Each row of a before or after table is a point. One or more steps were done to the points. Then noise was added and the rows were shuffled. The steps act on columns, c1 being the first. Write out the steps. A step turns or swaps two columns, mirrors them in a line or flattens them onto one, adds a multiple of one to another, or multiplies or shifts one. Angles are multiples of 10 degrees, from the lower column toward the higher: turns from -170 to 170, lines from 10 to 170 but not 90. Use the fewest steps. Two steps may share a column if one is a turn and the other turns, adds or multiplies; they go together, in the order done. Otherwise the lowest column goes first.
In the rows, zero is written as 128.

Before (10 x 3)
[[115 181  82]
 [154 109 144]
 [116  84 136]
 [136 113 108]
 [109 106 124]
 [111 157 107]
 [155 103 124]
 [199 203  93]
 [158 140  97]
 [155 110  96]]
After (10 x 3)
[[118 106 149]
 [134 213 176]
 [147  94 134]
 [107  94 108]
 [140  54 122]
 [ 50 248 151]
 [ 92 147 155]
 [142 172 153]
 [101  86 128]
 [ 94 100 156]]
Steps: turn c1 and c3 by -170 degrees; multiply c2 by 1.6

Before (8 x 6)
[[ 69 217 105 190  99  83]
 [179 178 190 128 127 153]
 [153 114  92 164 207 113]
 [ 92 102 127 119 172 120]
 [217 149 154 102  79 148]
 [159 207 155  82  99 167]
 [144 153 169 128 107 136]
 [104  93  89 184 170 159]]
After (8 x 6)
[[ 87  94 141 150  88  87]
 [102 115  97 147  45 129]
 [175 155 124 132 156 126]
 [113 102 166 124  80 123]
 [179 145  53 118 175 117]
 [166 209 104 113 165  94]
 [207 176 105 126 130  98]
 [ 89 217 178 159 148 172]]
Steps: turn c1 and c3 by -70 degrees; multiply c4 by 0.4; turn c5 and c6 by -170 degrees

Before (11 x 9)
[[115 116 137 141  69 112 138 137 164]
 [120 126 108 152 139 145 133 133 182]
 [162 137 109 124 145 144 100 120 110]
 [200 129 123 148 141   7 111  89 151]
 [120  94 118 109 119 146 148 136 159]
 [129  93 157 148  98 144  98  86 129]
 [111 110 105 141 139 114 145 132 164]
 [119 131 109 145 146 145 149 114  88]
 [135  94 115 165 126 139 141 147 107]
 [113 116 143 144 139  75 118 143 165]
 [123 113 178 146 117 140 144 129 174]]
After (11 x 9)
[[ 54 129 122 160 140 204  33  89 151]
 [140 110 104 152 111 122 108 133 163]
 [136  94 158 157 156 146 158  88 129]
 [142  96 120 119 132 101 135 137 158]
 [130 131 109 157 110 100 133 114  87]
 [136 118 141 153 111 163  87 144 167]
 [163 112 136 148 179 125 111 135 162]
 [ 87 138 110 133 124 143 154 124 108]
 [132 128 107 163 115 114 138 134 182]
 [122  94 119 173 132 110 131 148 108]
 [138 114 179 160 135 107 130 127 175]]
Steps: turn c1 and c5 by 160 degrees; shift c4 by 10; turn c6 and c7 by 120 degrees
